Each row of a before or after table is a point. The points were changed in one or more steps. Then noise was added and the rows were shuffled. The steps act on columns, c1 being the first. What was done? A step turns or swaps two columns, mirrors them in a line or flattens them onto one, adds a multiple of one to another, or multiplies or shifts one. Angles are multiples of 10 degrees, from the lower column toward the higher: turns from -170 to 170, lines from 10 to 170 but not 90. Use the fewest steps. Two steps may share a column if one is a turn and the other turns, adds or multiplies; they go together, in the order done. Otherwise the lowest column goes first.
In the rows, zero is written as 128.

Before (8 x 3)
[[154 116 118]
 [123 131 111]
 [ 96 175 163]
 [134  80 139]
 [123 125 149]
 [135 101 136]
 [152 120 118]
 [132 156 142]]
After (8 x 3)
[[121 137 144]
 [103  97 118]
 [134 197 115]
 [145 121 116]
 [128  59 118]
 [175 246 122]
 [132  10 116]
 [105 107 120]]
Steps: turn c1 and c3 by -140 degrees; multiply c2 by 2.5

Before (8 x 4)
[[155 153 160 162]
 [185 133  99 115]
 [118 157  95 135]
 [ 41 165 122  94]
 [149 178 155 147]
 [ 50 144 106 129]
 [111 124 121 113]
 [ 51 142 135 129]]
After (8 x 4)
[[ 51 114 134 132]
 [185 123 100 111]
 [151  78 157 144]
 [ 41  90 110 117]
 [ 53 115 111 118]
 [154 103 167 148]
 [118  99 107 114]
 [110 134 114 121]]
Steps: multiply c2 by -1; flatten c3 and c4 onto the line at 30 degrees

Before (8 x 6)
[[139 156  98 110 128 130]
 [115  96 142 165 104 132]
 [106 209 187 102 153 212]
 [137 126 109 121 116 184]
 [ 84 112 101 150 173 158]
 [146  86 100 184 156 128]
 [126  69 102 120 177 124]
 [146  71 115 183 142 135]]
After (8 x 6)
[[145  70 114  90 141 165]
 [138 124 110  90 115  90]
 [ 86 113  99  92 172 127]
 [141 155  97 138 127 114]
 [115  97 143 101 106 152]
 [126  68 103 136 176 125]
 [146  86  97  91 156 171]
 [106 211 186  80 154  52]]
Steps: turn c4 and c6 by 130 degrees

Before (8 x 8)
[[112 115 167 180 161 106 151 150]
 [126 113 137 198 114  80 106 182]
 [158 131 164 153 152  88 125 207]
 [156 121 100  95 109 110 158 109]
 [191 156  93 114 102 178 180 107]
 [ 99 109  96 170 166 105 118 188]
 [ 85 152 161 140 158 165  59 155]
 [169  75  94 101 103 180 166 111]]
After (8 x 8)
[[ 99 117  97 172 162 109 100 135]
 [170  72  94 111 101 181 166 113]
 [157 137 164 150 155  88  99 140]
 [115 127 165 183 160 106 146 123]
 [ 88 152 161 136 159 166  60 153]
 [192 153  92 111 107 176 180 116]
 [124 127 140 200 113  82  89 140]
 [154 114 102  95 111 110 163 119]]
Steps: turn c2 and c4 by -10 degrees; flatten c7 and c8 onto the line at 160 degrees

Before (9 x 9)
[[147 148 128 133 123 105 160 118 140]
 [148 127 131 175 119 129 119 163 133]
 [109 142 124 126 107 141 122 134 117]
 [131 126 110 114 203 113 122 108 146]
 [159 127  98 126 152 140 126 137 160]
 [148 153 127  82 118 106 103  95 172]
 [153 115 126 134 154 142  89 130  89]
 [131 128 117 111 121 118 124  85 161]
 [129 100 128 110 119 142 112 151 131]]
After (9 x 9)
[[ 81 151  87 143 112 111 101  94 172]
 [174 125  91 146 114 130 115 160 134]
 [117 126  70 132 251 114 122 109 145]
 [112 129  76 132 117 120 124  86 162]
 [131 150  87 148 120 103 161 119 141]
 [109 101  87 129 113 142 111 150 132]
 [125 142  85 109  96 141 121 132 120]
 [134 114  85 152 167 144  87 130  91]
 [126 129  57 155 167 139 124 139 161]]
Steps: swap c1 and c4; shift c3 by -40; multiply c5 by 1.6

Before (8 x 12)
[[134 179 130  80  93  74 127 126 135  49 140  95]
 [100  93 149  94 126 188 176  95  98 162 115 111]
 [ 83  66 110 100 176 146 168 120 121 122 161  79]
 [ 88 169 106 187  95 173  89 120 103 201  27 135]
 [ 80 211 141 178 104 145 123 151 133 172  92 127]
 [163 107 138 140 146 132 179 128 122 158 125  78]
 [127 162 152 109 113  73 118 130 116  91 114 159]
 [118 116 133 113 137 142 156 140  65 103 130  97]]
After (8 x 12)
[[118 160 183 160 105 169 122  86 127 208  24 104]
 [111 131 110 119 145 143 146 124 176  93 131  77]
 [144 133  90 115 136 188 186  89 153 143 113 106]
 [122 146  93 134 124  72 107 129 103  95 111 104]
 [114  89 125  93 189 142 164  85 174 111 160 140]
 [145 147 132 145 157 138 187 162 178 139 128 140]
 [ 84 215 150 175 114 142 138  97 126 171  90 132]
 [132 160  98  92 103  74 105 132 161  53 140 143]]
Steps: turn c1 and c8 by 60 degrees; turn c7 and c10 by -20 degrees; add 0.7 times c7 to c2; mirror c3 and c4 in the line at 70 degrees; shift c5 by 10; turn c9 and c12 by 110 degrees
